Every row gives one point. To make a cloud, some directions were put in groups of two or more. Within a group, all points are equally far from the middle, so they leave a hole (a ring in 2 directions, a hollow ball in 3). The other directions are filled evenly. Then the cloud was stretched, turned, moved and blurred a little. Count the holes, and give their numbers of directions, smallest first.

Cloud, 13 rows:
25 52

24 -53

-28 13

-9 -25

28 -51

-58 -11

-56 36

7 21

-12 -32

66 7

8 43

50 41

14 -27
Holes: 0

Cloud:
-32 -41 -6

-60 -36 -10

27 -27 30

21 -1 51

13 -67 3

58 -22 1

-29 -95 -9

8 -49 -44

16 38 7

22 -66 -21

-1 30 24

32 -21 -3

-27 6 33

17 47 -43

38 25 19

-16 31 33

-37 -91 -11

-35 -12 -40

0 -12 -19

-43 -17 -4
Holes: 0

Cloud (29 x 4):
-31 54 10 31

26 -52 45 -52

-36 -13 -11 -61

-13 2 7 -64

-70 -39 70 -36

4 -48 92 -46

-45 -8 19 -45

26 -57 2 6

23 -29 -10 0

68 32 6 18

62 4 5 19

-14 -31 -63 7

57 46 81 -7

-24 65 12 -7

-29 -18 18 -15

14 10 -7 -26

-27 -73 23 14

-2 -31 43 -21

8 -11 -2 23

8 0 52 41

-32 -24 11 -3

52 -30 -12 14

-16 -23 30 -11

79 28 21 8

-33 -23 23 34

-44 0 24 8

-39 6 22 -46

5 89 -38 14

-57 18 14 7
Holes: 0

Cloud:
20 -2 -24 -40 41 -34

-53 40 -3 49 -15 -22

-18 -23 28 -17 21 32

-10 -43 62 11 -3 22

-12 12 -9 63 -36 -19

-44 8 -95 -16 29 -25

-17 -48 -48 3 -37 -32

21 0 -17 57 2 -45

4 32 2 -14 7 35

-16 -61 -71 8 -12 2

-14 -12 -16 74 -27 18

21 -24 74 2 -19 31

19 19 -57 34 -4 -36

-19 -47 16 39 15 -17

-20 -34 35 17 36 17

13 53 27 2 44 -3

31 -14 62 34 2 32

-51 -3 23 8 37 12

-33 45 50 -30 37 -7

51 20 20 12 13 18

32 7 -14 -36 -4 -18

1 34 -28 -37 30 -8

52 -44 -34 6 -6 5

-31 45 4 0 -11 -41

-53 28 -52 14 9 -41

20 9 74 48 -2 20

-6 -3 -8 82 5 19

-36 -25 23 12 -6 38

4 12 43 63 11 22

23 -29 -72 3 -26 -31

-27 22 50 33 23 32

9 -10 15 24 -19 43

17 -24 -29 2 -8 -52

-56 40 -50 52 16 -2

-46 -10 -36 -6 28 -35

14 47 -25 47 34 2

19 -59 -30 8 -15 -17

-30 -32 24 60 -14 -3

57 2 39 -20 4 -29

8 -53 -52 34 13 -41

47 -33 24 1 17 34

-29 -35 27 14 -24 35

-56 25 -71 44 18 -31

-23 -31 -78 36 10 -48

-18 44 -54 42 1 -23

-1 -2 6 82 25 16

-38 11 -33 57 56 -11

2 7 -71 -14 -8 -42

13 -19 29 66 24 26

40 -27 35 -13 -21 -35

-14 52 45 30 -3 -13
Holes: 1 (4)
